Each row is a point. Each copy is the shape, with its points in the same order, turned, moved and blurred by noise. Is it also mirrored, or only turned?
In the rows, zero is written as 128.

Shape:
[[ 71  65  98]
 [153 171 175]
 [185 167 132]
 [179  96 161]
 [111 106 180]
 [184 175 127]
 [149  77 140]
 [171 201 130]]
Copy 1, 8 rows:
[[ 59  52 154]
 [169 143  91]
 [133 176 109]
 [151 137 171]
 [152  74 129]
 [130 177 100]
 [119 110 173]
 [129 178  75]]
Copy 1 is: mirrored
Copy 2 (8 x 3):
[[ 72  79 140]
 [184 180 139]
 [208 143 119]
 [179 122 193]
 [118 159 178]
 [214 142 108]
 [138  93 181]
 [212 163  96]]
Copy 2 is: only turned
Copy 3:
[[ 57 143  84]
 [169 142 189]
 [198 128 151]
 [165 191 125]
 [113 185 160]
 [198 114 155]
 [138 190 103]
 [189  98 180]]
Copy 3 is: mirrored

Shape:
[[156 127  50 108 204  80]
 [152  70 163  91 108  80]
 [ 77 103 120 174 175 185]
 [ 73 195  93 175 137  57]
 [109 151  83 156 158  66]
 [154 126  92 187 179  88]
 [ 76  99 132 132 128 169]
 [188 131 136  87 102  91]
 [ 59 183 157 115 114  42]
 [174 103 158 120 114 104]
 [ 91 134 172 123 179 145]
 [130 127 216  74  48 123]]
Copy 1 (12 x 6):
[[198 132  84 111 180 211]
 [161  64 158  86 113 115]
 [112 184  45 111 120  99]
 [145 140 111 199 229 112]
 [165 125  94 152 203 141]
 [204 124  54 135 172 127]
 [ 90 150  95 116 110 107]
 [185  74 157 145 101 154]
 [131 131 193 169 206  93]
 [181  83 134 121  99 114]
 [145 191 128 111 121  98]
 [120  83 211 146  62  82]]
Copy 1 is: mirrored
Copy 2 (12 x 6):
[[ 87 196  91  68 134  81]
 [180  98 163  98 123  88]
 [105 133  86 167 177 188]
 [111 147  32 165  55  99]
 [104 148  57 128  94  92]
 [ 78 149  80 141 149  69]
 [141 116 114 154 136 190]
 [164 150 179 115 103  75]
 [198 125  50 154  52  96]
 [155 120 165 138 135  83]
 [179 154  86 163 164 150]
 [246 106 186 160  82 127]]
Copy 2 is: mirrored

Shape (12 x 8):
[[146 164 163 140 137 137 184 151]
 [130 172 136 121 113 165 178 108]
 [116  95 211 119  61  53  83 112]
 [146 125 125 154 161 132  58 127]
 [166  80 155 121 128 110 100 122]
 [113 129 142 109  83 165 188 147]
 [141 162 173 104 144 170 160 176]
 [168 165 128 104 135 150 177 120]
 [106 148 122  89 139 122 161 144]
 [130 112 176  94   7  81  94 137]
 [141  90 118 171 136 150 103 111]
 [159 117 106 164 134  92 100 141]]
Copy 1 (12 x 8):
[[114 167 138 119 165  76 120 140]
 [119 176 135 148 131  85 155 121]
 [170  92 141 132  58  76  15 103]
 [156  78 106 100 126 167 115 123]
 [165 103 154 146 130 145  73 137]
 [122 181 131 180 108  76 122 161]
 [133 195 138 104 147 100 120 175]
 [131 181 151 147 166 112 139 110]
 [ 94 181 131 136 114 129 106 124]
 [198 138 101 169  64  72  23 105]
 [153  75 127 153 127 142 134 142]
 [130  83  95 143 156 147  86 118]]
Copy 1 is: mirrored
Copy 2 (12 x 8):
[[163  91 162 180 118 157 160 133]
 [168 120 146 142  80 183 175 143]
 [ 33 136 160 124 131 159 103  54]
 [147 126 119  97 138  70 131  98]
 [ 92 123 134 114 166 114 164  96]
 [141  96 149 125 121 218 153 156]
 [185 100 196 146 143 161 148 142]
 [155 112 158 147 101 146 197 154]
 [138 139 149 151 124 156 138 178]
 [ 25 106 187  88 105 180 114  99]
 [141 110  79  93 137 117 154 105]
 [107  88 104 118 130  84 137 122]]
Copy 2 is: only turned

Shape:
[[ 58 151  91 167 109 144 105 161 148 118 161]
 [149  93 160 166 125 101 127  90 118 159 165]
 [126 132  80 136 112 102 107 143 144 116 119]
 [ 99  80 121 110 106 126 126 155 143 151 150]
 [138 121 152 109 114  98 157 140 107 121 139]
 [148 102  76 146 132 140 137 148 111 118 168]
 [ 81 115  71 167 110 167 111 149 104 125 156]
 [148 113 162 143 111 104 157 102 151 196 159]
 [145 149  61 134 130 129 155 103 114 112 142]
 [150 135 138 104 129 106 109 147 109 150 131]
 [144 118  97 147 132 125 106 145 249 114 152]
 [126 139 158 149 230 108 149 104 113 151 134]
 [114 138 139 169 141 113 125 135 126 109 103]
 [ 55 116 148 122 111 101 106 108 110 147 164]
 [106 137 162 146 117  96 103 165 111 118 155]
 [132 127 165 108 116 179 120  47 130 143 157]]
Copy 1:
[[ 92 151 162 158 154 187  83 171 136  94 139]
 [135 141  62 161 147 123 118  84 124 127 108]
 [129 134 141 116 146 121 117 177 118  96 123]
 [122 100 105 135 127 175 132 147 161 112 137]
 [131 131 114 130 133 119 150 115 130 138 172]
 [168 162 129 124 167 174 149 145 137 116 121]
 [136 160 145 142 139 214 106 158 114  84 120]
 [113 130  64 163 118 122 124 112 146 176  99]
 [131 180 150 101 150 144 157 152 101 133 102]
 [143 120 118 102 125 118 107 115 136 142 148]
 [108 116 161 157 170 105 122 179 202 101  59]
 [127 100 149 140 181 133 114  60  85 190  96]
 [126 117 159 163 144 117 108 120  91 114 135]
 [ 66 118  90 123 142 171  97 104 123 110 154]
 [124 130 127 154 155 130  90 114 140 111 181]
 [ 91 158 119 117  86 144 135  53 146 117  79]]
Copy 1 is: only turned
Copy 2, 16 rows:
[[ 80 108 138 155 114 139 154 172  73  97 153]
 [126 149 136 129 148 136 172 110 187 141 197]
 [109 107  99 139 113 120 121 155 141 101 129]
 [100 127 135 132 109  74 154 139 124 155 157]
 [137 154 124 136 153  94 138  94 138 120 135]
 [153 108 125  88 108 115 158 136 117  99 162]
 [120  88 130 140  87 134 161 145  74 108 179]
 [128 150 123 139 174 115 192 136 183 165 161]
 [150 111  70 100 136 147 146 131 118 101 137]
 [151 136 132 142 146 107 104 130 149 142 138]
 [ 60 116 143  80 115 133 162 198 170 122  95]
 [116 105 138  93 229 155 114  98 144 143 186]
 [ 96  97 138 151 155 146 130 104 140 101 138]
 [ 81 162 119 172 135 116 134 123 107 147 203]
 [107 148 165 167 142 117 120 124 128 101 157]
 [126 166 116 121 122 184 162  98 132 205 156]]
Copy 2 is: only turned
Copy 3:
[[ 93 194  85 147 115 136 101 188 123 134 173]
 [ 95 142 130 181 145 136 142  81 153 166 129]
 [139 165  87 128 123 136 142 143 103 119 130]
 [ 98 134 139 126  98 123 152 146 118 156 160]
 [121 139 171 151 128 116 138 121 127 112 124]
 [110 148 117 160 141 136 168 123 111 104 195]
 [ 79 177 101 148 117 172 145 173 121 114 189]
 [101 152 137 146 162  96 158  94 178 184 128]
 [103 173  99 135 159 125 155 107 136  68 155]
 [143 173 167 135 140 138 141 106 102 140 143]
 [161 122  38 121 153  86 120 147 121 176 181]
 [ 64 161 145 160 220 125 103  82  84 156 124]
 [116 149 119 158 168 154 105 145 107 129 112]
 [ 69 182 140 138  85 130  96 120 128 152 128]
 [134 177 146 184 109 134 101 150 115 142 148]
 [ 90 139 140  99 139 153  89  65 183 140 161]]
Copy 3 is: only turned

Shape (17 x 12):
[[102 171  92 179 189  97 102 161 157 126 133  83]
 [100 188  63 162  71  79 126 172 160 108 119 150]
 [157  73  73 121 102 162 179 118 132  93  55 121]
 [101 160 132  54 189 140 191 144  66 111 147 111]
 [181  94 170 170 110  59  84  77 129  98 134  55]
 [146 136 177 125 114  99  69 190  57 127 138 154]
 [145 160 145 157 161 167 174  94 161 157 134 113]
 [154 155 134 164  87 134  66 152 116 209 143 128]
 [ 85  69 185  51 143 112 170 153  58  94 148 172]
 [107  62 130  49 199 120 165  59 111 225 104 150]
 [158 136 171 181 131  77 183  64 138 153 127 150]
 [175  84 112  79 175 174 151 127 180 198 157 156]
 [ 74 115 189 147  91 161 159  53 164 136  74 161]
 [113  76 144 104  77 135 123 149 111 119 127  60]
 [119 127 142 122 112  97 180 183 144  99  72 103]
 [196 123 156  85  69 103  75 176 104 115 121 175]
 [159  98  62 167 102 177  88 184 145 203 136 132]]
Copy 1 (17 x 12):
[[ 61 134 146  64 207  77 116 198 110 156 123 141]
 [130 161  71  59 125  80 105 226 128 129 126 132]
 [108 147 115  81 122 139 203 123 116 110  36  63]
 [ 20 155  98 168 137 137 122 121  40 133 129  87]
 [148  48 214  99 143  34 149 118  95 109 100 117]
 [118  91 129 140 124 136  37 116  85 107 116 176]
 [111 193 177 109 192 123 168 120  70 129 140  97]
 [166 160 154  83 157  86  50 109 126 158 119 172]
 [ 66 105  92 232 107 167 128 103  99  82 128 126]
 [ 76 163  84 196 228 108 180  30 137 128  94 103]
 [165 169 145 150 204  59 155 127  77  58 116 125]
 [152 168 129 142 212 178 175  75  91 189 106 124]
 [134 193 185 153 145 115 156 112 186  49 147  74]
 [107  95 158 143  74 101 133 116 140 161 101  95]
 [121 121 134 136 130 115 119 196 106 124  77  50]
 [175  79  96 107 103 154  70  96  90 114 111 129]
 [147 161 143  68 152 149 120 118 136 194  63 184]]
Copy 1 is: mirrored
Copy 2 (17 x 12):
[[149 120 107  95 151  44 120  96  73  92 155 157]
 [182  87 139 117 112  69 183 130 135  75 141 215]
 [186  95  84  86 129 194 130 189 154  99 126 113]
 [138 205 148  33  94 167 122 103  78 161 115 169]
 [153  24 161 107 126  99 160  94  80 144 115  36]
 [188 160 216 163 129 125 190 121  74 163 138 119]
 [106 112  91 117 122 143  93  67 138 137 135 141]
 [155 114 161 189 129  71 137 112 147 184 177 127]
 [114 191 230  72 119 196 157 176  92 134  91 129]
 [ 60 119 168  44 161 182  65 183 104 211 170 143]
 [ 74  43 140 152  99 166 135 102  91 130 118 139]
 [ 66 152 115  88 175 168 135 128 179 157 208 116]
 [111  61 179 139 154 179  58 135 169 113  69 155]
 [171 130 158  82 111 106 149 155 156 157  83  78]
 [161 120 101 103 148 134 182 159 107 116  61 160]
 [193 123 206 153 162 160 235 137 135 166 154 123]
 [161 141 103 166 144  79 134 164 185 131 219 121]]
Copy 2 is: only turned
Copy 3, 17 rows:
[[178 124 134 157 207 124 147 161 178 196 131 136]
 [161 110 141 199 143  89 170 100 156 201  68 182]
 [ 86 136 181 167 113 194 148 112 165  78  48 169]
 [148 228  60  92 145 120 127 166 137  95  89 148]
 [122 103 162 148 154 157  40  66 121 139 167  83]
 [101 133  84 185 132  69  68 179  94 146 125 139]
 [191 157 143 162 152 161 184 118 123  80 171 132]
 [141 102 119 224 110  81 137 149 127 140 181  92]
 [ 45 187  97  85 161  71 102 161  91  63  74 143]
 [124 182 137  88 130 104 164 142 173   7  93  30]
 [161 129 139 168 191 141 126  75  99  64 116 104]
 [137 114 134  93  94 154 211 190 127  56 126  77]
 [113 168 226 166 152  89 151  87 139  32 141 161]
 [ 42 173 166 133 107 142 111 113 140 156 130 127]
 [112 177 183 166 167 156 131 146 102 149  70 159]
 [101  78 134 173  67  88  82 166  68 130  99 135]
 [ 82  74 127 196  79 137 209 171 178 137 148 100]]
Copy 3 is: mirrored

Shape:
[[105 139 184 193 104 205  85 156 104 106 207  29]
 [ 81 113 151 125 111 135 179 144 145 105  94 181]
 [134  37  92 176 100 140 115  47 143 176 138 115]
 [182  47 118 167 118  53 104 205 130 102 166 127]
 [112  81 150 155 103  78 153 116 139  60  43 124]
 [143 173 142  55 132 162 122 166  98 105  90 214]
 [111 185 202 109  26 146  82  96 148 158 187 109]
 [114 169 131 193  72 101  20 155  85 132 120 171]
 [ 76 122 133 153 131 111  89 142  30 180 110 142]
 [164 185  99 103  91 142 126 116  85  94  96 125]
 [ 95 190 123 181 210 111  68 116  77 123 146  84]
 [ 86 175 129 117 221  90 125 122 191 156 166 145]
 [105 106 127 169  66  98 115 152 128  24  97 147]
 [ 92  87 106  52 104 131 134  95 124  81 163 132]
 [173 146 125 140 100 148  78 115 158 112 150 133]
 [102 101 104 167 119 136 144 170  83 112 170 146]
 [189 155 166 130  78 145 140  92 151 185 147 191]
 [ 93 144 107 112 120 123 123 193  87 110  78  85]]
Copy 1, 18 rows:
[[ 16 107 195 120 170 184 105 157 114 124 107  92]
 [148  77  92 116  56 116 124  74  86 121  72  94]
 [197  52 150 157 132 141  13 134 177 178  99 100]
 [155 127 133 178 109 170  40  67  30 163 190  49]
 [225 102 161 152  39 172 112  87  77  96  78  97]
 [153  99  84  59 109  44 143 129  22 116 127 121]
 [ 96 136 155  33 168 107  71 114 158  66  88  45]
 [118 185 142 111 156  92  26 125  32 138  52  93]
 [156  99 140  80 162 146  87 118  37 212  41 100]
 [199 125 115 131 172  95 130 145  65  92 101 115]
 [106 182 149 105 177 177 115 115  88 193  82 188]
 [131 165  52  68  99 153 103  53 146 190 123 163]
 [153 118 155 181  83 139  78  63  33  58  87  93]
 [160  39 111  83 143 146  70  58 101  82 130 144]
 [126 149 127 132 134  98  54 140 116 105 140 112]
 [109  76 114 156 155 145  87  82  57 164  88  84]
 [167 138 105  86 123  33  95 121 156 140 119  38]
 [155 106  89 101 137 191 131 132  19 118  87 106]]
Copy 1 is: mirrored
Copy 2, 18 rows:
[[143 159 184 141  84  93  87 202 123 117 246 217]
 [106 105 116 130  98 176 143  68 104 123  95 198]
 [126 126  95 214  77 116 107 123 158 229 148 108]
 [127 182  64  68 112 141 157 146  66 143 170  82]
 [ 78 125 138 151  78 169  98  95  41 123  81 104]
 [165 164 149  62 158 193 115  41 152 113  83 183]
 [ 99 133 153  96  39  81  61  89 217  82 163 174]
 [ 96 195  88  97 126 181  13 151 180 102 139 143]
 [ 97 146 104 102 158 136  66 182 156 172  86 183]
 [147 196 181 129 123 154 109 110 166  99  83 128]
 [143 119 139 161 208 116  67 199 133  87 140 157]
 [130  40  99 138 203 120 156 104 161  76 153 145]
 [113 163 113 126  53 206  99 127  71  83 116 113]
 [183  87 148 103  61 150 159 116 145 132  94 132]
 [157 156 131 136 111 139  94  90 166 108 183 112]
 [146 167  89 129 106 172 147 164 111 142 129 186]
 [125 175  91 135 103  81 110  22 189 127 132 158]
 [ 88 156 183 104 140 192 135 163 122 123 107 161]]
Copy 2 is: mirrored

Shape, 17 rows:
[[154 127  87 123 125  89 135 100 107 131 142 135]
 [130 120 125 116 135 124 117  76 126  61 106  97]
 [131 172  79 113 114 123 100  84 161  90 180 119]
 [135 121 134 139  51 194 133  46 145 109 186  72]
 [194 144 178 160 133 105 199  77  78  91 133 135]
 [163 137 118 112  84 143  98 156 118 120 129  98]
 [137 120 159 156  83  53 113 176 148 146  87 180]
 [192 144 147 163  98 106  76  62  60 114 118 150]
 [107 201 135  80 139 127  74 140  79 132 101 118]
 [135 128 217 169 121 195  97 123 119 164 109 166]
 [121 107 122 136 201 160 130  93  78 112  82 134]
 [ 61 142 112 152  93 131 128 148 118 156 133 128]
 [ 82 128 122  48 120 154 119 152  89  95 151 145]
 [117 140 120  77 118 106  82  63 151 139 113 103]
 [162 144 119 144  89 113 125 130 101 127  54 178]
 [157 135 138 143 174 150 127 120  95  90 125 134]
 [145  95  66  55 148 165 141 152 178 157 123 124]]
Copy 1:
[[166 148 105 111 138  75  97  96 118 157 123 121]
 [186 104 153 116 168  89 107 118 147  98  95 112]
 [169 171 124  64 164  84 100 111 184 112 129 112]
 [178 102  68  89 225 132  67 175 168 106 109  76]
 [123  57  64 139 139  17 116 127 122 122  98 102]
 [147 163 114 147 136 120  77 171 149 130 140 113]
 [ 98 132  95 139  57 155  98  79 143 168  94 131]
 [100 136 102 145 155  66  45  86 114  96  93  88]
 [ 88 166 204 115 134 105 110 165 107 115 125 135]
 [ 57  78  92 178 177 172 115 132 119 100 141 113]
 [161  92 157 148 168  96 147  97  69  91 140 112]
 [139 130 118  57 113 172 118 143 103 131 141  98]
 [167 136 149  82 125 117 101 167 105  84 150 198]
 [144 158 165 102 197 124 107 114 145 138  72 139]
 [112 163  92 168  88 112 126 110 100  99  80 114]
 [140 102 134 151 150  68 127 112 127  93 158 114]
 [214 174 123 149 171 142 174 140 135 169 156 176]]
Copy 1 is: mirrored
Copy 2:
[[123 141 103 137 115  95 114 133 139 112 121 191]
 [140 120 126 122 134 170 107 162 100  83 165 174]
 [172 167 111 182 124 163 157 149 122 115 118 189]
 [170 214 120 145 137 173  82 166  27 153 125 165]
 [134 150 184 103  63  92  67 117 105 112 192 186]
 [129 146  76 103  90 156 125 171 119 170 125 159]
 [109  69 111  99  74 122 106  76 145 149  73 118]
 [123  96  95 159  50 126  60 125  88 139 160 221]
 [ 67 113  87 143 114 185 159 134 158 173 181 185]
 [130  80 145 113 125 155  70 105  80 249 156 159]
 [118  77 126 116 176 112 102 153 117 137 212 188]
 [ 91 139 101 156 148 118 137 114 108 174 119 107]
 [ 61 132 150 136 147 159 159 202 134 163 122 174]
 [120 137  86 135 160 195 112 112 125 111 119 206]
 [104  75  94  89  77 104 137 104  89 144 134 180]
 [146  99 142 127 116 118 110 163 132 150 191 179]
 [151 140  97  61 199 124 161 175 156 162  93 195]]
Copy 2 is: mirrored
Copy 3:
[[114 136 100 149 151 105 156 139 138 160 147 121]
 [150 139 151 143 186 108 179  84 145  99 126 112]
 [124 107 146 123 157 100 175 167 139 120 118  53]
 [145  99 201 165 104 126 176 141 205  77 180  77]
 [144 212 133 178 104 110 214 116 160 147 116 166]
 [141 119 137  86 123 129 143 135 116 100 168 139]
 [105 166  54 136  98  77  74 126 103  86 110 158]
 [178 197 115 142 138  38 165 139 147 130 191 138]
 [104 166 176  73 149  76 138  98  65 146 157 110]
 [174 177 205 173  81  79  78 122  95  95 146 159]
 [144 163 179 185 201 114 142  88  93 157 136 159]
 [ 52 135 153 153 127 117  98 142 103  98 159 112]
 [ 81 128 197  73 172 112 119 133 141 137 110 143]
 [131 102 139 121 148  71 136  73 137 139 145  68]
 [122 140  98 146 124  54 144 123  88 105 151 190]
 [164 172 167 149 161 120 166 134 103 135 122 151]
 [132  31 147 118 142 156 116 118 101 167 108 139]]
Copy 3 is: mirrored

Shape (15 x 12):
[[111 113 114 129 169 111 125 176 104 130  92 152]
 [196 115  94  91  78 185 108 128  83 128 182 123]
 [153  84 157 117  61 165 164  95 118  83 150 129]
 [142 121 122 209 138 125 140 111 170 117 126 184]
 [107  85 119 140 142 124 139 120 144 125 184 158]
 [180  74 135 108 105 218 145 105 161  80 153 100]
 [134 143 161 106  76 160  77 148 114 140 169 101]
 [149 135 109 110  76 145  90 132 127  70 160 103]
 [ 93 101  79 108  91 137  69 134  83 126 117 123]
 [ 95 156  92 170 156  86 160 120 120 172 107 131]
 [101 104  98 201 159 120 153 136 135 124 139 110]
 [ 70 154  94 180 157 152 174 146 127 121 132 174]
 [ 93 157 102 159 183  71 145 131 114 109 135 149]
 [169 106  99  74  72 184 154 117 191 124 162 131]
 [100 134 119 149 174 141 120  80 124 121 125 145]]
Copy 1:
[[117 116 168 166 144 129 157 126 121 132 133 114]
 [200 206 145 122  43 150  95 100  98 131 173 144]
 [136 171 127  78  85 136  51  66 143 152 145 162]
 [104 161  81 160 161  69 109  94 150 147 180 122]
 [131 171 117 187 136 125 106  76 145 143 128 174]
 [155 221 126  56 106 144 111  47 134 159 165 172]
 [167 155 117 119  34 123 140 126 145 108 139 179]
 [146 173 128 102  63 120 113  75 110  71 155 157]
 [144 165 160 153  60 136 134  94 138  89 102  91]
 [100 116  68 193 140 145 137 127 111 138 124  98]
 [ 84 152  89 177 131 110 153  67 101 159 125 132]
 [ 60 138 106 199 131 155 141  93 149 145 183 126]
 [105  94 105 201 155 133 135  91 105 104 149 132]
 [143 249 109  89 115 168  84 110 133 115 156 174]
 [142 125  92 162 141 140 145  65 160 128 146 116]]
Copy 1 is: only turned
Copy 2 (15 x 12):
[[102 142 104  87  88 103  84 114 151 112 174 125]
 [154 158 121 137 161 194 151 110  67 178 158  78]
 [175  87 145 166 144 191  89 104 133 173 126 137]
 [145  70 155 115  92  90 154 116 182 171 108 136]
 [122  69 152 123 114 136 108 170 159 157 163 101]
 [186 126 193 155 126 227 141 121 129 140 125 136]
 [ 73 124 124 129 172 186 123  97  84 143 146 125]
 [120 118 149 111 142 181 100  96  94 139  90  81]
 [107 102  75  89 103 183 109 105  93 119 152 108]
 [103  85  90 150  78  66 124 144 137  91 126 121]
 [103  99 131 144  60 119 113 176 169 140 111 127]
 [108  72 157 114  55  60 107 154 115 141 139 134]
 [100  94 120 103  96  51  82 170 152 110 116 108]
 [174  88 186 164 131 185 143  87 111 123 169  86]
 [139  83 117  99 115 117 127 175 130 113 123 164]]
Copy 2 is: mirrored
Copy 3:
[[121 169 123 113 101 166 148 153  95 105 128 176]
 [ 95 148 122  69 133 169  77  79 152 120 127  44]
 [102 122 153  99 151 127 120  83 140 211 129 103]
 [123  97 106 174  72 107 157 133 117 151  90 125]
 [ 75 118  89 137 128 144 162 131 150 146 145 131]
 [ 80 105 141 113 162 135 112  56  78 171 158  66]
 [123 171 126 126 153 125  43 102 158 124 152 118]
 [135 175 102 118 138 141  95  43 138 143 138 105]
 [116 212  90  69 139 114 125 118 138 103 136 126]
 [146 127 113 143 141 142 175 170 141  80  74 168]
 [121 149 102 177 132 147 185 155 109 126 116 114]
 [ 81 153  77 164 128 154 158 150 109 126  57 161]
 [118 161 111 171 106 169 187 121 146  94  96 186]
 [103  68  82  81 173 148  91  67 118 154 139  95]
 [ 73 141 127 152 118 102 163 111 122  94 106 145]]
Copy 3 is: mirrored

Shape (16 x 12):
[[ 91 127 135 107 139 189 145 146 105 145  85 133]
 [ 57 190 118  85 151 130  95 100  15 131 173 105]
 [109  98  82 117  86  81  63  67 128 112  68 155]
 [116 138  80  86 122 181 129 146 173 188  89  68]
 [123 133 125 140 114  50  83 111 177  76  65 143]
 [151 215 100 113 145 169 114 129   7 131 134 104]
 [101 146 133 116  73  51 112 119 184 111 100 163]
 [110 110 110 133 173  89  50  99 174 105 111 166]
 [115 118 136 158  86 129  89  51 202 104 120 154]
 [119 115 154  87 105  71  87  65 183  50  54 143]
 [107 105 167 164  75  94  50 116 157 119  93 140]
 [108  89  98  99 107 190 101 171 137 122 122  80]
 [ 95 125  61 104  88 217 141 183 150 124 108 143]
 [126  89  98  98 125 149 167 142 119 167  84 131]
 [ 94 153  89 147 151 133 152 114  31 106 160  74]
 [166  94  97  53 111 180 153 171 134 159 141 120]]
Copy 1, 16 rows:
[[147 105  74 128 155 152 122 106 133 112 149 172]
 [224 131  31 146 122 120  53  45 105  85 121  74]
 [ 88 188  94 203  47 129  96 118  98  82 130 149]
 [106 123  76  65 101 175 102 126 190 121 114 143]
 [113 169 138 196  28  92 153 106 113 116  94 170]
 [233 107  51 160 115 181 121  76 159  84 153  52]
 [ 81 126 105 185  54  68 131 116 101 141  90 137]
 [118 193 172 174  86 118 100  71 106 105  93 166]
 [ 98 206 116 189  93 132 111 141  96 185 107 151]
 [106 199  91 203  67  93 167 133  84  90  55 184]
 [133 153 138 201  68  84  84 163 115 136 118 171]
 [137 167  76 117 135 116 101 128 212 114 148 158]
 [ 81 126  48 139 153 151 115  82 207 141 166 161]
 [ 94 122  86 101 127 144 139 119 131  89 176 143]
 [224 159  47 115  92 121 121  55 124 113 188  86]
 [ 83 135  85  95 173 130 136 127 193  93 141  93]]
Copy 1 is: mirrored
Copy 2:
[[155  75 162 120 129 149 105  89 131 107 136  93]
 [ 57  78 139  18 125 192 127  90  56 125 100 122]
 [110  90 111 133  78  56 151 116 103 215 102 150]
 [127  76  95 166 101 124  74  81 111 109 161  53]
 [151 179 102 169  89  77 152 123  93 142  99 184]
 [ 31  51 181 112 161 218 106 109  65 132 117 130]
 [138 153  83 128  74  95 191 145 103 120 132 174]
 [137 157 119 114 112  90 120 153 105 177  55 104]
 [150 142  60 153  69 141 176 125 167 177  85 132]
 [123 178 119 152  85  58 204  72 110 167 101 165]
 [173 145 117 138  44 137 147 127 103 186 126 171]
 [158  85  98 133 141 153  67  76 117 173 171  91]
 [184  46  80 151 186 150  93 118 124 129 158  94]
 [138  75 168 123 120 102  92 116 158 116 161 100]
 [ 58  81 131  68 150 193  76  91 111 121 115 165]
 [128  92 144 138 170 132  97 129 137 137 219  63]]
Copy 2 is: only turned
